Rows are points. To make a cloud, some directions were put in groups of two or more. Within a group, all points are equally far from the middle, so they leave a hole (a ring in 2 directions, a hollow ball in 3). The other directions are filled evenly. Then the cloud was stretched, turned, moved and blurred a little. Count the holes, and give their numbers of directions, smallest first.

Cloud:
[[ 59   2]
 [ 29   8]
 [ 14  26]
 [ 29 -55]
 [-64 -18]
 [ 35  64]
 [ -2 -10]
 [ 37   1]
 [-55   3]
 [ 33  43]
 [-24  43]
 [ 56  26]
 [-20  64]
 [-36   6]]
Holes: 0

Cloud, 20 rows:
[[-36  32  33]
 [-19  13 -44]
 [-25  70  34]
 [-20 -15 -42]
 [ 25  26  56]
 [-42 -46 -11]
 [ 20 -59  27]
 [-34 -68 -32]
 [-13  53  32]
 [-48 -18  23]
 [ 33  -7 -10]
 [ 34  44  71]
 [ -3  59  38]
 [  6 -12 -19]
 [-20 -76 -48]
 [ 33 -13  15]
 [-24  54  12]
 [ 33 -21  45]
 [ 10  16 -17]
 [ 12 -79 -40]]
Holes: 0

Cloud (29 x 4):
[[-26 -70  20  24]
 [-48  68 -32  17]
 [-32  23 -34 -17]
 [-80  11 -13   0]
 [ 10  -8  -5  51]
 [ 22  68 -13 -51]
 [  6 -44  24 -37]
 [ 33 -24 -48  15]
 [ 16  44  16 -33]
 [ -5 -44 -15 -21]
 [-22 -46  -4 -31]
 [ 24 -51 -27 -33]
 [ 26  38 -35 -52]
 [-26  17 -27 -74]
 [ -6 -36 -36 -15]
 [  3 -79  -4 -29]
 [ -3 -66 -28 -38]
 [ 27 -46 -58 -46]
 [ 19   5  51 -52]
 [ 71 -14   8 -37]
 [-84   9   7  18]
 [ -7 -48  56 -36]
 [ 20  44 -35 -65]
 [ 15  36  26 -29]
 [-37 -23 -26 -67]
 [-43  -6  72   1]
 [-27 -16 -32 -12]
 [-43  19 -24 -60]
 [ 12  32 -26 -30]]
Holes: 0

Cloud (49 x 6):
[[ 43   6 -38 -76   2   6]
 [ 24  -9  67  14  24  18]
 [ 18  -1 -61 -14 -23  -8]
 [ 68 -18  32 -38  -4 -40]
 [-55  62 -64 -46 -13 -22]
 [ -3   5 -28 -32   4  94]
 [-78 -25   7 -19 -19 -15]
 [-56 -50  39  -7 -11  30]
 [-45  32 -19  39  30  28]
 [ 56  32  13 -42 -14 -41]
 [-53  13 -52 -20  36  61]
 [  0  59   4 -69 -14 -39]
 [ 17 -64  28 -12  36 -17]
 [ 59 -11  -4 -58  25  24]
 [ 21  -1 -22 -30  13  87]
 [  0  64 -11 -72  17 -26]
 [-22  63 -48 -64  29   2]
 [ 12 -17  63  16 -26  -1]
 [  1  23  50 -19 -31 -32]
 [ -3  64 -20  -7 -31  34]
 [ 40 -57  52  -2  36   6]
 [-48   0 -63 -34 -24   3]
 [-11   4  -5  12  10 -69]
 [-65  26 -48 -16  26  69]
 [ 10 -57  17 -12 -11 -42]
 [ 24   6 -47  10  29  -8]
 [ -5 -38 -22   6 -24 -22]
 [-62  21 -51 -23  44  29]
 [-13 -27 -52 -25   9 -20]
 [-29  50 -63 -64  25   2]
 [ 32 -21  59   9 -21  30]
 [  7  72 -31 -34 -34 -13]
 [  5 -14  24 -46  18  70]
 [ -1  -5 -49 -13  27  75]
 [  0 -53  -5  -7  -9 -40]
 [ -3   8 -43 -35  26  79]
 [ 58   8 -43 -62  -3   3]
 [-34  43  -1 -43  14  68]
 [-21  23 -57 -57 -35  34]
 [-35 -52   6 -22 -20 -23]
 [ 23 -12   6 -76 -28  -3]
 [-51 -14 -40 -26  40  -7]
 [-21  31 -47 -71 -35  26]
 [ 34   1 -61 -12  17  -5]
 [-35 -55  48 -10  29  41]
 [-57  65 -60 -32 -20 -24]
 [-77 -12   5  -6  51   4]
 [ 52  -6   1 -25  20  68]
 [-91 -12  21  -7 -16  -4]]
Holes: 3 (2, 2, 2)

Cloud, 89 rows:
[[ 31 -72  58  16  15 -26  22  58  21]
 [ 26  21  58   7  10 -34 -92 -40  12]
 [-26 -37  -3  11  -8 -32  15  37  16]
 [ -1 -33  38  40 -37 -20 -61  -1 -80]
 [ 27 -91  34 -10 -37   3 -40 -12  41]
 [-15   0  36 -44 -64  19  25  34 -14]
 [  4  29 -15  54 -11 -21 -37  43 -32]
 [ 39  32 -56 -16   1 -50 -12  -1 -19]
 [-31  -3  64   8  11  40 -17  33 -16]
 [ 50 -37 -12   9 -11 -76  14 -37  47]
 [ 51 -41  58  18  54  12  52  45  45]
 [ 18  15  84  13 -46 -30 -14 -59  42]
 [-17   6 -39  14  16   8   7  -7 -57]
 [-25 -22  45 -52  -6  45   0   4  24]
 [ 43 -46  33  -8  20  43 -23 -33   0]
 [ 19   8   7 -15 -28  -1  15 -22  86]
 [ 74 -76 -14 -11 -12  -7  28 -14  14]
 [ -5 -20 -37 -29 -87 -22  -1 -35 -53]
 [ 46 -27 -65  28  26 -18 -42   5 -12]
 [ 72  -5 -39  14 -26 -19 -33  47 -31]
 [-13  17 -22 -24 -83  14  38 -42 -20]
 [ 50 -45 -10  51  -1  27 -14  60   4]
 [ -2 -50  42  12  42  14  -6  -4 -53]
 [-19  43   7   7 -60 -58 -57 -44   8]
 [ 71  28 -15  -8 -49   1  58  -4  41]
 [ 20   1  61 -48 -35  20   9  42 -51]
 [ 47 -65  36  -4  19  37   4 -21  62]
 [-21 -21  57 -27  10 -56  10 -55 -22]
 [-34  18  51 -12 -32  11 -67  12 -38]
 [ 45 -40 -13  44 -37 -33 -27  54 -55]
 [ 28  -3  31  -3 -47 -26  -3  20 -93]
 [ 14  17  -3 -59 -19 -52 -20 -37  -5]
 [-10 -21 -32  27  20 -36  35  29 -18]
 [ 33 -50  -5  27  11  -9  89  14  -6]
 [-48   0 -25  13 -19  13 -16 -11  22]
 [ 26 -46 -43 -55 -40 -36  -3 -26  28]
 [  4  21  17  40   1  24 -81  -1  13]
 [ 10 -65  37  23  -2 -19  52 -10 -27]
 [ 18   9  55  15  -7 -96 -23  10   5]
 [-12 -14  57  16 -35  36 -14 -44 -49]
 [ 30  -5  -3  22  18  12 -15 -93  -9]
 [ 53  34  19  14  -4 -72 -10 -34 -73]
 [ 83  11  79   2  -8   1  30 -31   9]
 [ 42 -66  62  14 -62 -15 -55   7  -3]
 [ 15 -24  47  29  -9 -34  18 -41 -73]
 [ 46 -45 -16  -4  37 -86 -29  17   0]
 [ -5 -36  31 -11  38  35 -43 -40  46]
 [ 80 -18  31 -34 -35 -58 -16  32  -1]
 [ 32  33  -6 -26 -37  -7  -1 -32  46]
 [-11   9  -7  23 -51   6  -6  19 -64]
 [-17 -44  63  18  61  -9 -20  15 -40]
 [ 18  11  18 -10   2  24  58  57 -18]
 [ 18   4  10 -33 -42 -54  73  17 -19]
 [ -9   8  55   3 -63  43  -4  -2 -35]
 [ 37   8 -19 -42  -7 -80  23 -28   2]
 [ 77 -46  50 -18  -6  17  -4  27 -53]
 [ 69 -25  71  -7  11  -7 -24 -21  10]
 [ 42  11   8 -33 -45 -66 -34 -57  13]
 [-28   4  87  -5 -25 -40 -11 -41 -13]
 [-18  21  65 -18   4  -8 -47 -35 -62]
 [  5 -84 -44 -31  -5  18 -25 -11  28]
 [ 37 -57  65   1 -56 -37 -38  -1  23]
 [ 20 -34  56 -40  19 -37  13 -44 -15]
 [ -4 -11 -28  11 -91 -24 -73   3 -42]
 [ 15   9  53  -4 -22 -86 -19  13 -72]
 [  9  -3  35 -30 -70 -24  -9 -94 -43]
 [ 31  41 -50  18 -17  -9 -22 -65   2]
 [ 18 -17  16 -15  72   8 -21 -11  50]
 [-23 -26 -16  21  23  29  -3  16 -51]
 [-16 -42  -5  32  19 -39 -45   9  45]
 [ 30 -82  -6 -55   3 -17  30  24  -2]
 [  0 -32 -11  -8 -81 -54  44 -15 -41]
 [ 33 -44   9  25   1 -88  21  14 -11]
 [  9 -14  74  40 -37 -58 -54 -36 -34]
 [ 27 -20 -52 -26  12   7  44  41 -10]
 [ 50 -68 -39 -36 -70 -27 -28  12  28]
 [  0  10 -30  34   1 -51 -14  40  19]
 [ 40 -21 -13 -16 -28 -81  65   3 -27]
 [ 65  24  20  13  -2   5  -3  62 -12]
 [  7 -62 -40  -1 -21 -26 -39 -66  24]
 [ 30   0  61  66  26 -45 -86  -8 -39]
 [ 38 -41  96  26  -8  -1 -32  15  28]
 [  5 -60 -59  -7 -32   5 -10 -59  19]
 [ 11 -51  61  24  55   7  -7  36 -46]
 [ 13 -27 -60   5 -62 -59 -69 -41  -3]
 [ -2 -56 -15 -28 -69  -8  48 -63  73]
 [-33  35  50  32  69  -7   0 -34 -33]
 [ 51  -5 -52   3 -52 -76 -14 -36  16]
 [ 31  37   9  14 -26  -8  70  20 -33]]
Holes: 2 (3, 4)

Cloud (103 x 9):
[[ -16   15  -30  -46  -13   62  -27  -42  -77]
 [ -21  -47    3   13  -10    5  -44  -31  104]
 [  -9   30  -27    7  -15   -7   86    0   11]
 [ -21  -30   -8  -30   61   29   64   34   23]
 [  50  -21  -38  -19   37  -15  -21   24  -11]
 [   9    0  -27  -48   43   90   -2  -51  -57]
 [  -2  -55  -33  -33   55   21   49  -54  -10]
 [  73   -1  -25  -43   -2    0   -1  -55  -48]
 [  46    3   30  -66  -45  -13   19  -59  -81]
 [ -42    9   16   57   -8   31   -6   12   77]
 [   6  -34  -40    2   75   57   43   18   -3]
 [  39  -44  -52   41  -14   -1  -17   15    9]
 [ -12   36  -24  -63   27   42   22   -2   27]
 [  46   -1   38  -87   -4   39   17   19  -31]
 [  15   10  -25  -96  -21   -5  -88  -16   27]
 [  20    5   -8   60   -3   31    7   18   49]
 [ -22   60    0  -53  -37  -37 -103  -29  -26]
 [  -2  -37   -8  -61   69   12   31  -65   56]
 [ -16  -24  -20   88  -25  -15    4  -17   52]
 [  28  -39  -29   11   29   28   85   18  -47]
 [ -13  -31  -17  -46   48   58   32  -43  -26]
 [  38    0   -2   23    3  -29  -56   28  -25]
 [  40  -25   18  -35   12   19   87   16   -2]
 [   4   40  -11   52   68   40    1   26  -14]
 [  42   37   32   48   27   17   51    6   -7]
 [ -51   18   22   -4  -15   49  -24   28   14]
 [  36  -38   -5  -52  -15  -58   74  -35   10]
 [ -17    7  -43  -11   29  110  -39  -13   -1]
 [  27   -5  -14   47  -48   53  -51   -4   10]
 [  57  -31    4   22   -2   36    9   14   14]
 [  -9    5  -25  -40   24  -24  -65  -51   63]
 [ -16   12   28  -11   -8  -35   64    5   47]
 [ -37   74    9  -27   -6   37   29    5   18]
 [ -13   75   26   21    3   15   44  -14   26]
 [  45  -20  -27  -63   -4   -1   10  -64  -65]
 [  36   13  -28  -59  -71  -27  -15  -26  -50]
 [  -8    3   51  -40   -3  -32   67  -57   30]
 [  -5  -20  -32  -63   27  -39  -26  -30   90]
 [  37   42  -55  -20   23   38  -55   24  -35]
 [  36  -18   25   14   22  -16   43  -83   38]
 [  40   36   35  -30   11  -34   17  -41  -77]
 [ -77   29  -29   39    5   34  -22   19   14]
 [  27   -9   46   33   15  -43   71    9   20]
 [ -63   80  -34    9   30  -10    5    7   24]
 [ -15   68    8  -16   39   -6  -43   -9   19]
 [  -6   14   41   39   -3   13   31   22   35]
 [ -38   50  -37  -28   26   15   17   27   -9]
 [  38   34   13  -10    6   14   -8  -18   43]
 [  12   62   74  -29   30   34   13    5  -11]
 [ -29   70   18   14  -14   12   25    8   37]
 [  38  -34  -30   10  -24   53   33   14  -26]
 [   0  -32  -50   57   16    3  -12  -36   27]
 [  38   27   73  -17   10  -18   54  -19  -11]
 [ -33   72   37  -38   -6   24    4  -37   14]
 [   1  -51  -12   20   11   50   36  -36   72]
 [  24  -58   26  -24  -16   -9   66  -60  -52]
 [  -1   64  -10  -20   53   49  -15  -20   50]
 [  58  -80  -11  -50    3   -2    9  -58  -57]
 [  76   13    2  -16   16   20   32  -22   -9]
 [   0   62   18   25   77   60   -2   29  -24]
 [  16  -22   -7   28  -17   53  -23   10   52]
 [  33   12  -24   -2   29   32   73   -7   40]
 [ -24    4  -25   49    6   39   60    3  -45]
 [ -29  -34   26   -2   46    8   35    0  -15]
 [   1   -6   15  -14  -27   24  -41  -11  -88]
 [  14  -20   14   54  -17  -14   -2   18   63]
 [   5   69   -1    4   -4   -9   11  -45  -54]
 [  24   18   26  -24   33  -69   -3  -19  -25]
 [ -16   67   10   -2  -63    1  -17  -53   -3]
 [ -20   10   -5   -3   77   17    0  -66   51]
 [  14   36  -71  -27    1   50   -3  -58  -52]
 [  16   -3    8   21  -46   -4  -15   23  -63]
 [  -4   -3  -44  -71   18  -38    5  -15    1]
 [ -19   29  -60   -5  -27  -27   54  -37    1]
 [   6   54  -37   33  -24   -5  -42  -63   -2]
 [  51    8  -49  -25    0   -6   17  -42  -22]
 [ -23   -1   24  -37    5    3   90  -65   32]
 [  -2    0  -19   67   59   14   11   16    9]
 [ -17   14   -3   10   26   57  -70  -32    6]
 [  27  -28  -51    0    9  -25   42  -71   32]
 [  51   30  -44  -15   17   38   55   -3  -58]
 [   1   57  -20  -52  -14    4  -13  -34  -81]
 [  -8   72   54  -18   20   46   20   15   -5]
 [ -17   39   40  -33   20   42   36   29   -2]
 [   1  -18   -1   -2   12  -16  -47   32   94]
 [ -19   -4  -35  -69   16   -4  -11  -40   71]
 [  51   -3    8    4   -3  -42    7  -19   50]
 [  40   24   28  -30   33   20  -78   30  -15]
 [   7  -79   11  -42   45   26    4  -39   57]
 [   9   -7   26   -5    2   15  -75   32   46]
 [  63   18    1    7   28   -9   34  -52   -2]
 [  15  -49  -34  -31  -47  -15   21  -64  -10]
 [ -44   18  -30  -37  -10  -16  -11  -52  -18]
 [ -14  -19  -75   17   28   64   -5   -3   -3]
 [  55   -8  -35  -52   -1   10  -15  -64  -57]
 [   4  -57  -21    4   -9   31   43   17   60]
 [   7  -23  -31  -32  -15  -22   21  -57   86]
 [  25   22    8  -28   40  -48  -50  -12    8]
 [  52  -13   36 -121    1   23  -16  -45  -14]
 [ -44   39  -24   10   67    3   -4  -58   80]
 [  -2   49   47   19   49    2   85  -43   47]
 [ -13    9  -26  -33   49   27  -27  -60   52]
 [ -11   11  -41  -42   35   86  -19  -50  -19]]
Holes: 3 (2, 2, 2)

Cloud:
[[  81   25   23   31   -1  -21   22  -37   27]
 [ -50   -9  -78  -26   31   12  -31    9   29]
 [  15   60  -68   17  -24   39  -18  -62  -13]
 [  66    8   -7  -12   25  -22   26  -39   30]
 [ -32  -13  -59  -29   54  -10  -12    1  -13]
 [ -52   63  -15  -29    6   79  -59   31  -10]
 [  19   24  -10   -4    4   -2   18    9  -76]
 [ -16  -16  -46   23   80   50  -19   39   27]
 [  46   -9  -31  -14  -36  -29  -70  -27   50]
 [ -13   22   69  -28   10    6  -38   16   45]
 [ -29    0   11    0   69   65    4    6  -52]
 [ -21    1    5  -61   65   62  -29   -9   30]
 [   6  -49  -67  -37   -4   22   -9   46   39]
 [ -60   51   11   69   -1   10  -17   -1   15]
 [   2   17   -1   23   14   -7   47  -22   92]
 [ -60    7  -17  -14   30   64    4  -57  -20]
 [  32   72   -1  -14  -39    8  -67   -1   -5]
 [  10  -15    1   64   38   -7  -53  -38   23]
 [ -13   -2  -41   -7  -18   41   33  -51   36]
 [ -28   40   10  -60   18   73  -26   32   -5]
 [ -12  -46  -20   42   77    5   -4   67   56]
 [  21   -5  -68   -8  -13   -5  -75  -38   42]
 [ -29   27  -16  -28   59    9  -15  -23  -43]
 [ -16   32   58   40  -10   -1   44    2    8]
 [  21   -4  -29  -56  -17   -2   33   13   11]
 [  46  -20   14   35   41   25   29  -39  -25]
 [   2  -47    4  -44   53   -5   -5   44    5]
 [  12  -16   11  -39   13  -60  -52   -7   49]
 [  62   36   18   60  -36   -8   -9  -61  -16]
 [  18   41   37  -26   48   47   -7  -35   31]
 [  43  -29  -54   56   -6   45    1  -27  -27]
 [  -3   67    9   32  -70   -6    7   42   39]
 [  10   54  -43    9  -45   -9   11  -46   41]
 [  50   12   12    1   17   68   37   -9  -28]
 [  42    0   21   11   64   -5  -24   12   55]
 [  32   22   20   78   53   -3    3  -29   36]
 [ -25   -3  -50   -8   41  -32   38   -7  -26]
 [   7   44   44   67  -26   -8  -37   -8  -35]
 [   5   98  -12  -21  -30   26  -19  -13   17]
 [   3   33   40   44  -36   16  -72   29    6]
 [  -3  -67  -10  -25   38   46  -18    7  -39]
 [ -53  -24  -12   44   43   37  -31  -17   73]
 [ -21   -5   71   17   60   30  -23   27   -2]
 [  27   35   58   81   12  -40   37   19   -9]
 [  27   -8  -16   83  -13   13   32  -21   79]
 [   6  -10   49   66   24    2  -17   42   10]
 [ -32  -29  -73   -3   -4    9  -60   28   64]
 [ -40   72   33   -6   39  -12  -26  -11   15]
 [  48    6   36  -17   -8   12  -17  -85   23]
 [ -28   34   -5   28   66   71   -4   42   64]
 [ -21   45   -4   49   17   32  -14   31   99]
 [ -19   22    3  -33  -58   -4    0    7   19]
 [  77  -17    9   64    9  -17   54    2   16]
 [  13    5   31   14   34    4  -16  -14   93]
 [  52  -43  -79  -53    4   -1   -5  -12   33]
 [ -38  -28   -7  -71  -12   11   -8   11   -5]
 [  10    3   22   -5   71   22  -61   -3  -36]
 [  -8   13   45   20   82   30   -8   55   -8]
 [  23   31    0   62  -42   10   34   27   84]
 [   8   31   51   47   43   33  -76   20   31]
 [   3  -13    0   46   38  -70  -24  -16   61]
 [  22  -45  -79    7  -11   13   11  -37  -38]
 [  73  -26  -45   48   -2   22   11  -34  -25]
 [   7   43   23   96    4   38   -6  -44   24]
 [  30  -56  -22    4    7   55   26   -2   -4]
 [  47  -54  -99   41   35  -12   -9  -32   43]
 [  -1   16  -36  -24  -40   13  -84    2   22]
 [   5  -14  -61   66   50   61    5  -15   10]
 [  15   76   -9   24   25  -38  -15  -25   13]
 [  17  -15  -71   46   41  -17   37    6  -25]
 [  23  -26   14   -5  -45    9 -105  -13    6]
 [  14   21   -9  -12    8   22   22   -1  -79]
 [  75  -43  -70  -26  -27  -26   18  -18    6]
 [  36   22   22   -8  -22  -10  -84  -10   27]
 [ -30    8   14  -37  -55   -8  -38    4   28]
 [   8    9  -41    3   52  103  -25    2   35]
 [  51   13  -27    8    7   58   48   14   -7]
 [  51  -47    2   42   -3   25   32    9   54]
 [  33  -16  -91    6    2   64   -9  -58   -4]
 [ -41   40  -11   11   34   -2   64   28  -32]
 [  19  -33  -16  -48  -15  -11  -43  -12  -54]
 [  33   18  -45   11  -46   55  -15  -16  -60]
 [   1   69  -24   -2  -53   13   38   36   16]
 [  49    9   -2   44   50    6   -8   78   51]
 [ -48   53   77   11   22   15  -32   39   28]
 [  25   37  -52   51    2  -22  -37   63   44]
 [  29   73   11   18  -21  -31  -37    3   51]
 [  54   54  -35  -21  -33   12   22  -26  -32]
 [  82  -27  -20   19  -49   -7  -47  -22   27]
 [  29   29   85  -16    0   17  -50    5   12]
 [  20  -17   24   16  -17  -26  -78   17   40]
 [  -2   71   46   19  -16    6  -20   29   72]
 [  24    8  -40   25    1   60  -65   39   36]
 [ -22   -8   41  -20   52   10  -37   -7   75]
 [  22   39   -4   16   -9  -42   -8  -43   69]
 [  42   85   13   30   16  -28   21  -38   17]]
Holes: 2 (3, 4)
